Every row gives one point. Each copy is the shape, with its points in the same order, turned, moved and blurred by noise. Some copies are also mirrored. Which?

Shape:
-.18  .23  -.18
-.24  -.12  -.27
-.05  .08  .46
-.07  .08  .15
-.12  .24  .47
-.03  .04  .02
.94  .06  -.04
.31  -.02  -.24
Copy 1:
-.11  .32  -.24
.00  -.02  -.31
-.32  .06  .43
-.22  .15  .18
-.43  .23  .41
-.01  .14  .08
.78  .18  .52
.43  .20  .07
Copy 1 is: only turned
Copy 2 (8 x 3):
-.17  -.16  .15
-.09  -.01  -.15
-.19  .51  .38
-.16  .21  .23
-.36  .37  .47
-.04  .12  .17
.85  .23  .56
.35  .01  .12
Copy 2 is: mirrored
Copy 3:
-.15  .20  -.27
-.01  -.05  -.37
-.42  -.15  .29
-.23  -.05  .05
-.51  -.03  .26
-.14  .04  .00
.52  .46  .59
.27  .25  .06
Copy 3 is: only turned
Copy 4:
-.19  .31  -.02
-.37  -.01  -.12
.45  .02  -.24
.13  .09  -.11
.45  .22  -.23
.04  .04  -.07
.27  -.29  .83
-.13  -.14  .34
Copy 4 is: mirrored

Shape:
-.20  -.19  -.50  .06
-.11  .63  .35  .08
-.21  -.28  -.62  .01
.05  -.13  -.15  -.32
-.10  .34  .38  .37
.42  -.03  .54  .67
-.09  -.23  -.01  .17
.23  .54  .33  .41
-.11  -.23  .13  .26
Copy 1:
.13  -.09  -.21  -.51
-.28  .76  .10  .10
.11  -.23  -.27  -.61
-.32  -.20  -.24  -.13
.05  .58  .26  .14
.42  .27  .26  .66
.12  -.06  .11  -.12
.09  .72  -.03  .37
.15  .00  .25  -.06
Copy 1 is: mirrored
Copy 2, 9 rows:
-.37  -.09  -.34  -.31
-.13  -.01  .68  .12
-.31  -.08  -.47  -.41
.22  -.25  -.18  -.22
-.18  .27  .58  .09
-.06  .71  .18  .57
-.06  .26  -.14  -.21
-.21  .13  .49  .44
-.05  .39  -.03  -.19
Copy 2 is: mirrored

Shape, 9 rows:
-.63  -.03  .19  -.38  .07  .02
-.50  .31  .11  -.04  -.48  .40
.19  .14  -.24  -.50  -.31  .13
.33  -.50  -.22  -.02  -.42  .29
.43  .18  .14  -.49  -.19  -.56
-.06  -.41  .12  -.47  .20  .32
-.05  -.11  .19  -.45  .39  .22
.39  .26  .12  .00  .19  -.45
-.27  .40  -.40  .24  -.24  .16
Copy 1 (9 x 6):
-.51  -.09  .19  -.30  .00  .49
-.41  -.59  .14  .22  -.51  .62
.32  -.24  .03  -.18  -.37  .42
.15  -.58  -.06  -.46  -.37  -.29
.53  .03  -.31  -.24  .23  .57
-.06  -.27  .45  -.50  -.06  .12
-.07  .05  .59  -.29  .05  .20
.27  .19  -.26  .11  .24  .14
-.26  -.12  -.20  .30  -.65  .19
Copy 1 is: mirrored
Copy 2, 9 rows:
-.68  -.23  .20  .29  -.29  .06
-.25  -.05  -.25  .51  -.41  .56
.01  .14  -.02  -.32  -.28  .45
.34  -.52  -.03  -.33  .06  .41
.16  .49  .61  -.24  -.10  .13
-.28  -.47  .18  -.32  -.36  -.04
-.31  -.22  .10  -.22  -.39  -.22
.27  .41  .30  .03  .05  -.35
-.13  .21  -.54  .31  .16  .29
Copy 2 is: mirrored

Shape, 11 rows:
-.24  .28  -.08  .17  -.18  -.21  .60  -.44
-.23  -.12  .42  -.29  .00  -.03  -.07  -.61
.00  -.14  -.13  -.25  .16  .61  -.20  .24
.35  -.22  -.17  .32  -.32  -.31  .12  .05
-.24  -.64  .30  .62  -.10  .17  .27  .38
-.13  -.34  .25  .55  -.16  -.08  .04  .04
.43  -.18  -.62  .50  .09  .23  .18  .39
.02  .44  .36  -.27  -.03  -.08  -.30  .25
.25  .22  .31  .16  .22  -.14  -.21  -.12
-.36  -.23  -.53  .21  .29  -.23  .01  -.57
-.23  .02  -.45  .61  -.21  .07  .22  -.41
Copy 1 (11 x 8):
-.40  -.31  .47  .35  -.30  -.45  .15  -.14
.18  -.41  .22  .27  -.07  .19  -.02  -.67
.27  -.03  -.54  .07  .40  .07  .04  .02
-.24  -.07  .07  -.30  -.36  .20  .41  .19
-.30  -.21  -.39  .55  -.33  .54  .34  .39
-.40  -.28  -.09  .25  -.30  .47  .21  .10
-.32  .11  -.37  -.23  .20  -.11  .66  .50
.16  .17  .24  -.05  .17  .26  -.52  -.04
-.15  .20  .36  .01  .20  .37  .05  -.27
-.25  -.87  .27  .02  .29  -.14  .54  -.20
-.75  -.48  -.08  .04  -.02  -.32  .34  -.07
Copy 1 is: mirrored
Copy 2:
-.04  .62  -.17  .49  -.48  .04  .04  .32
-.16  .28  .30  -.16  -.57  .31  .35  -.12
.50  -.29  .10  -.07  .24  .03  .16  -.30
-.16  -.04  -.49  .17  -.37  -.21  -.42  -.12
.08  -.64  -.27  .13  -.58  -.60  .22  .25
-.16  -.30  -.19  .04  -.57  -.24  -.03  .22
.19  -.34  -.37  .54  .30  -.47  -.49  -.10
.38  .27  .05  -.64  -.15  .04  -.25  .10
-.02  .09  .33  -.22  -.27  -.05  -.44  .10
-.66  .13  .00  .43  .12  .14  .19  .08
-.21  -.04  -.31  .70  -.16  .24  -.05  .37
Copy 2 is: only turned
Copy 3:
-.30  .70  -.52  .28  .05  -.37  -.12  -.35
-.75  .35  -.11  -.28  .00  -.14  -.45  .16
.10  -.13  -.08  -.33  .00  -.26  .13  .62
.04  -.14  -.15  .41  -.17  .00  -.19  -.36
-.21  -.27  -.84  .10  -.57  .25  .22  .07
-.35  -.12  -.57  .26  -.25  .23  -.11  -.01
.40  -.46  -.30  .42  -.06  -.41  .34  -.06
-.19  .37  .23  .02  .30  .37  .08  .32
-.55  .02  .10  .32  .26  .04  .05  .11
-.34  -.11  -.62  -.12  .46  -.57  -.39  -.30
-.05  .14  -.80  .45  .12  -.47  -.33  -.08
Copy 3 is: mirrored
Copy 4, 11 rows:
-.22  -.06  .23  .11  -.50  -.33  .34  -.62
-.12  -.52  .19  -.38  -.23  -.33  -.26  -.12
-.10  -.34  -.44  .15  -.16  .56  -.37  -.07
.15  -.07  .05  .26  -.03  .08  .59  .14
-.50  -.24  .49  .30  -.34  .65  .38  .36
-.35  -.07  .25  -.07  -.27  .19  .35  .33
-.16  -.05  -.35  .71  .11  .52  .50  -.02
.17  .29  -.27  -.43  -.27  .17  -.18  -.10
-.07  .05  -.11  -.40  .17  .08  .07  -.12
-.67  -.14  -.10  .48  -.05  -.62  -.03  -.09
-.66  -.22  -.15  .37  -.43  -.23  .61  -.28
Copy 4 is: mirrored

Shape:
-.38  .33  .31  -.02  -.29  -.24  -.09  -.16  -.50
-.35  .05  -.49  .43  .54  .32  -.07  .52  .16
.44  -.24  -.09  .12  -.07  .10  .19  .47  .43
.29  -.32  -.07  .47  .03  .17  .03  -.15  -.50
.48  .48  -.10  .14  -.29  .24  .57  -.49  .27
-.29  -.11  .14  .31  -.37  -.09  .07  -.09  .24
.05  .33  -.09  -.37  .53  -.30  .33  -.17  -.18
.19  .26  .15  -.16  .48  .28  .41  .10  -.22
-.31  .03  -.20  -.39  -.14  -.16  .59  -.26  .27
.18  -.28  -.24  .30  -.03  .41  -.15  .37  -.15
-.34  .52  -.44  -.29  -.36  -.65  -.34  .31  .40
.47  .07  -.05  .03  .64  .41  -.11  .00  -.09
-.37  .10  .33  .15  -.20  .23  -.33  .02  .24
.38  -.35  -.50  -.29  -.37  -.14  -.02  .14  -.37
Copy 1 (14 x 9):
-.29  -.07  .21  .65  .13  -.15  -.32  -.06  -.42
-.09  .52  .37  -.38  .00  .26  .47  .57  -.04
.45  .29  -.17  -.22  -.29  -.20  .09  .17  .38
-.14  .22  -.49  -.17  .47  -.25  -.19  .32  -.21
-.31  .17  -.34  -.43  -.37  -.18  -.31  -.73  -.06
-.19  .38  -.07  .39  -.06  .00  -.19  -.03  .32
.01  .12  -.19  .08  -.37  .13  .20  -.12  -.92
.35  .25  .02  -.31  -.03  .03  -.04  -.12  -.70
-.06  .52  -.17  .42  -.36  -.07  .32  -.61  -.23
.11  .14  -.08  -.32  .42  -.25  .11  .34  .15
-.42  -.26  .36  .61  -.80  -.23  .55  .10  .14
.28  -.08  -.24  -.61  .09  .23  .15  .12  -.36
-.03  .04  .31  .36  .19  .31  -.11  -.04  .26
.06  -.06  -.41  .11  .08  -.77  .36  .09  -.09
Copy 1 is: mirrored
Copy 2:
.46  -.03  -.28  -.34  .10  -.28  .31  -.34  .27
-.19  .77  -.49  -.29  .12  .24  -.36  .38  -.40
-.63  .15  -.05  .31  .14  -.32  -.11  .31  -.35
.29  .22  .00  .13  -.22  -.06  .50  .43  -.37
-.08  .25  .22  .41  -.72  -.58  -.20  -.05  .26
-.02  -.18  .12  -.24  -.03  -.14  -.13  -.18  -.25
.42  .69  -.16  .33  .39  -.53  -.14  -.04  .28
-.06  .75  -.03  .19  .18  -.27  .15  .22  .40
.02  .43  .23  .18  .15  -.43  -.30  -.68  -.07
-.30  .31  -.34  .10  -.12  .15  .33  .32  -.45
-.06  -.07  -.91  -.05  .29  -.54  -.56  -.58  -.19
.05  .59  -.25  .52  .02  .10  .05  .61  .17
-.14  -.18  -.16  -.24  .05  .26  -.10  -.13  .10
-.03  .22  -.41  .56  .10  -.45  .54  -.23  -.59
Copy 2 is: only turned

Shape (16 x 11):
-.38  .28  .23  -.52  -.29  .39  .10  .25  -.58  -.15  .45
.08  .32  -.28  .20  .13  .18  .54  .07  .46  -.53  .03
-.19  .05  -.20  -.20  -.37  .16  .29  -.11  -.52  .22  -.55
-.14  .15  .43  .19  .46  .38  -.24  .32  -.29  -.25  .09
.12  -.13  .04  .39  .27  .08  -.21  -.39  .44  .26  -.25
-.25  .46  .36  .33  -.01  -.16  .57  .30  .01  -.36  .41
.09  .32  -.16  -.07  -.35  -.54  -.03  .65  .22  .27  -.08
.11  .20  -.11  -.33  .12  .32  -.43  -.26  -.60  -.08  .48
.37  -.35  -.30  -.21  .49  -.41  .31  .26  .50  .15  -.25
-.07  .42  .65  -.14  -.33  .27  .35  .21  -.17  -.26  -.32
-.38  -.13  -.24  -.26  -.06  -.40  .21  -.25  .50  .44  .32
-.09  -.52  -.09  -.13  -.21  .02  -.02  -.25  -.24  .05  .29
.59  .50  .09  .14  -.42  .27  .30  .35  -.34  .40  -.06
.30  -.55  -.01  .13  -.13  .44  -.31  .26  .08  .44  .44
.10  .33  .17  .28  .09  -.09  -.39  -.45  -.04  -.39  .21
-.11  .02  .77  .41  .38  .31  -.06  -.14  .41  -.09  -.08
Copy 1, 16 rows:
-.03  .48  .11  .14  -.17  .09  .01  .41  .45  -.72  -.05
-.59  -.21  .61  .29  .21  .49  -.19  -.18  -.04  .20  .05
-.14  -.20  .22  .03  .08  -.55  .07  -.22  .23  -.54  -.54
-.18  .64  .17  -.30  -.26  .34  .47  -.39  .18  -.03  -.08
.09  -.26  .24  -.11  -.07  -.08  .48  -.52  -.52  .39  -.12
-.48  .24  .62  -.40  -.08  .20  -.27  .20  -.02  -.28  .37
-.04  .17  .48  .05  -.46  -.38  -.50  .30  -.38  .27  -.42
.34  -.01  -.17  .12  -.59  .32  .21  -.11  .56  -.31  -.10
.11  -.24  .73  .31  .17  -.33  -.06  -.12  .06  .87  .01
-.27  .22  .56  -.43  .19  .11  .16  .16  .10  -.51  -.45
.04  -.32  .26  .32  -.18  -.42  .11  .28  -.41  .09  .39
.14  -.24  -.39  .02  .06  -.30  .16  -.01  .12  -.06  .16
.43  .12  .53  -.20  .01  .13  -.57  -.21  -.11  -.47  -.52
.77  .39  -.30  .12  .20  .00  .03  -.21  -.42  .22  .04
-.24  -.29  -.02  -.27  -.45  .52  .25  -.10  .04  .06  -.03
-.17  .20  .47  -.52  .15  .32  .74  -.29  -.33  .15  .03
Copy 1 is: only turned
Copy 2, 16 rows:
.48  -.32  .38  .34  .36  -.13  .24  .21  -.49  -.23  -.30
-.33  -.21  -.52  .30  -.16  -.06  -.03  -.31  -.07  .51  -.13
.86  .11  .16  .17  -.24  -.38  .27  -.42  .19  .05  .02
-.11  .32  -.12  .21  .30  -.22  .60  .41  -.12  -.01  -.44
-.34  .63  -.33  .00  -.18  -.31  .31  -.13  .30  .00  .51
-.25  -.10  -.03  .20  .23  .57  .22  -.22  -.20  .28  -.40
-.20  -.03  .22  -.57  -.40  -.15  .02  -.51  -.07  -.25  -.26
.05  -.31  .46  .47  .00  -.53  .42  .55  .02  -.31  .08
-.50  .60  -.02  .09  -.75  -.41  -.39  -.32  -.03  .12  -.17
.47  .06  .01  -.15  .66  -.07  .07  -.19  -.01  .27  -.28
-.19  .10  .10  .29  -.47  .16  -.25  -.44  -.14  -.54  .42
.23  .20  .29  .30  -.45  -.05  .09  .28  -.23  -.07  .42
-.02  -.14  .64  -.24  .14  -.49  .53  -.59  -.05  .33  -.07
-.30  .39  .34  -.09  -.25  -.56  .51  .13  -.72  -.03  .45
-.25  -.14  -.08  .00  .11  .07  .35  .48  .39  .02  .23
-.36  .70  -.40  .03  .52  .03  .32  .10  .01  .12  .14
Copy 2 is: only turned
Copy 3 (16 x 11):
.54  -.33  .19  .22  .48  -.49  .19  .03  .23  -.08  .18
-.25  -.22  .23  -.45  -.35  .27  -.22  -.09  .24  -.69  .39
.12  .25  -.20  -.17  .26  -.54  -.62  -.14  .27  -.02  -.01
.35  -.45  -.23  .27  -.13  .30  .12  .04  -.01  .06  .34
-.30  .34  -.07  .02  -.64  .39  -.15  -.36  .04  .06  .19
-.21  -.85  .15  -.09  .19  .27  .05  -.08  .48  -.33  -.01
-.27  .13  -.21  -.60  .46  .21  .44  -.47  .47  -.09  .21
.65  .07  .28  .04  .00  -.10  .17  .15  -.26  .11  -.25
-.83  .42  -.19  -.38  .01  .11  .17  -.07  -.23  -.28  .45
.08  -.39  -.32  .31  -.06  -.33  -.05  -.05  .80  -.24  .10
-.74  .30  .60  -.08  .22  -.02  .04  -.65  -.01  .10  .28
-.05  .47  .34  .29  .21  .11  -.16  .03  -.10  .14  -.01
.09  -.09  -.33  -.56  .02  -.15  .10  .26  .83  .30  -.21
-.01  .47  .26  -.01  .06  .49  .18  .43  .19  .51  .42
.25  -.08  .18  .22  -.43  .47  .15  -.33  .04  -.30  -.33
-.22  -.31  -.14  .50  -.73  .38  .02  -.20  .34  .09  .33
Copy 3 is: only turned
